Each row is a point. The window is the flat piece filled in between its corners: a triangle in 3 columns, a solid with four corners in 4, and so on. A path goes straight from each point to the next, and from the last back to the first. List the points from which the path goes on through the window.

Window (4 x 4):
[[ 0.02  0.49  0.31  0.00]
 [-0.20  0.02  0.31 -0.09]
 [ 0.40  0.10 -0.76  0.35]
 [ 0.66 -0.53 -0.24  0.31]]
Path:
(1): [ 0.46  0.17 -0.06  0.49]
(2): [ 0.54  0.00 -0.17  0.02]
(3): [ 0.49 -0.07 -0.50  0.11]
(4): [ 0.25  0.01 -0.51  0.77]
(5): [ 0.26 -0.42  0.19  0.41]
(6): [ 0.17  0.09  0.09 -0.20]
(7): [ 0.20  0.14  0.04 -0.39]
(8): [-0.10  0.59  0.45  0.39]
(9): [0.09 0.05 0.01 0.60]
(10): [ 0.25  0.20 -0.44 -0.13]
(11): [ 0.28  0.74  0.06 -0.54]
(12): [-0.17  0.36  0.21  0.25]
(13): [ 0.06  0.10 -0.12  0.75]
(14): [ 0.31 -0.33 -0.40 -0.25]
(15): [ 0.06  0.02  0.21 -0.31]
(16): [-0.11 -0.16  0.37  0.55]
Through the window after points: 3, 7, 9

Window:
[[ 0.00  0.02 -0.81  0.62  0.44 -0.10]
 [ 0.77 -0.24  0.29 -0.02 -0.30 -0.07]
 [ 0.40 -0.13 -0.21 -0.21  0.20 -0.17]
 [-0.59  0.55  0.63 -0.25 -0.25 -0.03]
 [ 0.09  1.12 -0.25 -0.25 -0.70  0.04]
 [ 0.07 -0.18 -0.26 -0.08 -0.16  0.27]]
Path:
(1): [ 0.50  0.06  0.19  0.00 -0.14  0.15]
(2): [ 0.45 -0.01 -0.15  0.15  0.23  0.12]
(3): [-0.10 -0.07 -0.54  0.09 -0.32 -0.57]
(4): [-0.12 -0.19  0.01  0.16 -0.53 -0.45]
(5): [ 0.08  0.33 -0.05 -0.27  0.00  0.48]
(6): [ 0.31  0.27  0.01 -0.12  0.30  0.47]
(7): [-0.04 -0.46 -0.39 -0.08 -0.49 -0.31]
(8): [ 0.26 -0.49 -0.12  0.10 -0.03 -0.13]
(9): [ 0.66 -0.27  0.07  0.22  0.65  0.48]
(10): [ 0.41 -0.07  0.12  0.20  0.34  0.53]
(11): [-0.14 -0.55 -0.17 -0.08 -0.16 -0.62]
(12): [-0.08 -0.12  0.10 -0.12 -0.29 -0.61]
Through the window after points: 2, 4, 6, 12

Window (8 x 8):
[[ 0.33 -0.12 -0.14  0.33  0.53 -0.24  0.37  0.56]
 [ 0.46 -0.31  0.48 -0.37 -0.36  0.33  0.39  0.11]
 [-0.50  0.70  0.24  0.54 -0.84  0.06 -0.12 -0.52]
 [ 0.12 -0.45  0.37 -0.52  0.18 -0.27  0.01  0.33]
 [-0.18 -0.81 -0.05 -0.19  0.01  0.33  0.21  0.43]
 [ 0.31 -0.09 -0.38 -0.54  0.66  0.10  0.24  0.92]
 [ 0.10  0.39 -0.18  0.63 -0.75 -0.12 -0.51  0.00]
 [ 0.10  0.03  0.43  0.16 -0.28  0.46 -0.35 -0.60]]
Path:
(1): [ 0.23 -0.39 -0.24 -0.10 -0.03  0.04  0.16  0.01]
(2): [-0.29 -0.04  0.31  0.28 -0.07  0.27 -0.18  0.83]
(3): [ 0.23 -0.15  0.23  0.09  0.13  0.27 -0.15  0.48]
(4): [ 0.35 -0.22 -0.23 -0.12 -0.03 -0.38  0.37 -0.08]
(5): [ 0.38 -0.43 -0.18 -0.11  0.21 -0.13  0.18  0.08]
(6): [ 0.23 -0.22  0.35 -0.14  0.24  0.13  0.13  0.73]
(7): [ 0.01  0.31  0.06  0.49 -0.40  0.23 -0.12  0.22]
(8): [ 0.08  0.26 -0.23  0.28 -0.45 -0.14 -0.04 -0.22]
(9): [-0.09  0.09 -0.29  0.33 -0.46 -0.32  0.11 -0.79]
(10): [ 0.05  0.17  0.73  0.42 -0.54  0.32 -0.46  0.32]
(11): [ 0.31 -0.12  0.47 -0.05  0.02  0.19  0.20  0.49]
(12): [ 0.33 -0.29  0.04 -0.16 -0.13  0.05  0.34  0.04]
Through the window after points: 1, 11

Window (9 x 9):
[[-1.02 -0.49  0.10  0.03 -0.38  0.01  0.03 -0.17  0.16]
 [ 0.77 -0.47 -0.18  0.51 -0.93 -0.19 -0.38  0.61 -0.14]
 [ 0.09 -0.19  0.19  0.46  0.18 -0.61 -0.80  0.03 -0.02]
 [-0.16  0.01  0.24  0.37  0.77 -0.25  0.14 -0.02  0.19]
 [-1.02 -0.04 -0.05 -0.49  0.06  0.15  0.21  0.41 -0.14]
 [ 0.05 -0.55  0.03 -1.18  0.13  0.14  0.63  0.25  0.27]
 [ 0.32  0.19  0.68  0.06 -0.38 -0.42 -0.08  0.53  0.08]
 [ 0.41  0.67 -0.11 -0.05 -0.54  0.17 -0.34  0.08 -0.10]
 [-0.37  0.49 -0.09 -0.14 -0.37 -0.72  0.18  0.63  0.47]]
Path:
(1): [-0.25  0.19  0.17  0.01  0.09  0.00 -0.22  0.31  0.40]
(2): [-0.14 -0.05  0.12  0.10  0.13 -0.39  0.22  0.21 -0.08]
(3): [-0.01  0.14  0.31  0.08  0.06 -0.49  0.20 -0.07 -0.11]
(4): [-0.27 -0.48  0.26 -0.04 -0.34  0.17 -0.53  0.74  0.51]
(5): [-0.12 -0.02 -0.01 -0.20 -0.18  0.22 -0.17  0.40  0.18]
(6): [-0.16 -0.33  0.22 -0.03 -0.06 -0.33 -0.03 -0.24 -0.34]
(7): [ 0.20  0.37 -0.04  0.05 -0.56 -0.48  0.10  0.07 -0.14]
(8): [ 0.05  0.14  0.24 -0.22  0.16  0.42 -0.36  0.42  0.32]
(9): [ 0.04 -0.42  0.14  0.15 -0.17  0.01 -0.37  0.61  0.29]
(10): [ 0.30 -0.16 -0.03 -0.27 -0.23 -0.28  0.20 -0.35 -0.58]
(11): [-0.34  0.15  0.14 -0.16  0.09 -0.49  0.16  0.10  0.02]
(12): [-0.74  0.01  0.13 -0.13  0.04  0.19 -0.37  0.62  0.32]
(13): [-0.41  0.16  0.44  0.00  0.10  0.64 -0.40  0.32  0.58]
(14): [-0.54  0.04 -0.37 -0.40 -0.26 -0.65  0.43  0.35 -0.43]
(15): [-0.21 -0.27  0.06 -0.03 -0.20 -0.37  0.03  0.21 -0.13]
(16): [-0.13 -0.23  0.14  0.08 -0.10 -0.10 -0.08  0.56  0.41]
Through the window after points: 1, 3, 7, 13

Window (9 x 9):
[[-0.16 -0.26 -0.29 -0.52  0.24  0.10 -0.08  0.51  0.02]
 [-0.38 -0.38 -0.52  0.16  0.33  0.33  0.19 -0.30  0.46]
 [ 0.17  0.73  0.18  0.06 -0.71 -0.09 -0.07  0.01  0.09]
 [-0.33 -0.27  0.52  0.25 -0.72 -0.10  0.47 -0.18  0.11]
 [-0.21 -0.11  0.34  0.46  0.73 -0.01  0.03 -0.29 -0.26]
 [ 0.18 -0.28  0.34  0.36  0.03  0.35  0.17 -0.61 -0.44]
 [-0.59 -0.06 -0.08  0.06  0.40 -0.17 -0.08 -0.71 -0.17]
 [-0.46 -0.90 -0.70  0.05  0.21 -0.20 -0.13  0.60 -0.10]
 [ 0.64 -0.90 -0.43 -0.22  0.05 -0.20  0.44  0.39  0.17]]
Path:
(1): [ 0.30 -0.47 -0.22 -0.08  0.28 -0.07  0.68  0.35 -0.18]
(2): [-0.37 -0.35 -0.32  0.23  0.12  0.07  0.52 -0.05  0.25]
(3): [-0.22 -0.40 -0.24  0.00  0.16  0.23 -0.28 -0.25  0.21]
(4): [ 0.41 -1.06 -0.39 -0.24 -0.36 -0.20 -0.07  0.21  0.32]
(5): [ 0.34 -0.23 -0.27  0.04  0.69 -0.07  0.91  0.38 -0.20]
(6): [-0.09 -0.26 -0.31 -0.14 -0.03  0.04  0.70  0.08 -0.40]
(7): [ 0.11 -0.57 -0.15 -0.17  0.34 -0.20 -0.59  0.18  0.52]
(8): [-0.13 -0.48 -0.32 -0.04  0.17  0.00 -0.37  0.08  0.53]
(9): [-0.09  0.00 -0.18  0.00  0.39  0.01  0.24  0.05 -0.51]
(10): [ 0.58 -0.17 -0.33  0.00  0.03  0.18  0.66  0.34 -0.90]
(11): [ 0.01 -0.34  0.06  0.08  0.00 -0.10  0.00 -0.21  0.26]
(12): [ 0.22 -0.04  0.18 -0.03 -0.04  0.06 -0.59 -0.67 -0.01]
(13): [-0.19  0.02 -0.01  0.14 -0.08  0.05  0.27 -0.06 -0.08]
(14): [-0.41  0.30  0.21 -0.12 -0.28 -0.10  0.85 -0.09 -0.28]
(15): [-0.25 -0.58  0.14  0.34 -0.11 -0.06 -0.18 -0.30  0.17]
(16): [ 0.14 -0.65 -0.27 -0.08 -0.03 -0.18 -0.05 -0.15  0.23]
Through the window after points: 2, 4, 6, 10, 12, 14, 16

Window:
[[-0.58  0.35 -0.75  0.34 -0.15 -0.09  0.44 -0.49 -0.98  0.01 -0.08]
 [ 0.20  0.14  0.39  0.23 -0.34  0.51  0.25 -0.24 -0.23  0.66 -0.12]
 [ 0.28  0.13 -0.37 -0.05 -0.59  0.06 -0.60 -0.02 -0.13  0.07  0.20]
 [ 0.04 -0.14 -0.25  0.37  0.15 -0.11 -0.22 -0.44  0.34 -0.12 -0.30]
 [ 0.19 -0.55 -0.37  0.00  0.65 -0.37 -0.01 -0.36  0.25  0.61 -0.10]
 [ 0.67 -0.45  0.26 -0.51 -0.04  0.22 -0.01 -0.01  0.19  0.00 -0.27]
 [-0.02  0.04  0.16 -0.25  0.48  0.47 -0.32  0.21 -0.02  0.35 -0.45]
 [ 0.41  0.29 -0.28  0.44 -0.57  0.31  0.03  0.31  0.04 -0.04  0.40]
 [-0.23 -0.19  0.43 -0.43  0.09  0.63 -0.09  0.06 -0.06 -0.04  0.05]
 [ 0.64  0.30 -0.14 -0.35 -0.30  0.10  0.39 -0.45  0.14  0.33  0.29]
 [ 0.21  0.01  0.08 -0.05  0.95 -0.82 -0.16  0.14 -0.20 -0.14  0.47]]
Path:
(1): [-0.36 -0.18 -0.25 -0.18  0.16 -0.22  0.35  0.42 -0.20  0.26 -0.22]
(2): [ 0.38  0.52 -0.10  0.46 -0.20  0.51 -0.64 -0.88 -0.20 -0.03  0.35]
(3): [ 0.83 -0.51 -0.25  0.16  0.36  0.00 -0.37 -0.53 -0.29  0.03  0.40]
(4): [-0.18  0.04 -0.23 -0.09  0.23 -0.24 -0.08  0.07  0.30  0.12 -0.19]
(5): [-0.03  0.00  0.32  0.11  0.07 -0.30  0.25  0.08  0.43  0.31 -0.29]
(6): [ 0.29 -0.18 -0.09 -0.15  0.08  0.42 -0.07 -0.32 -0.26  0.35  0.10]
(7): [ 0.30 -0.30 -0.45  0.50  0.03  0.91 -0.53 -0.50  0.25 -0.05  0.01]
(8): [ 0.22  0.32  0.06 -0.30 -0.04 -0.76  0.51  0.04 -0.32  0.37  0.00]
Through the window after points: 5
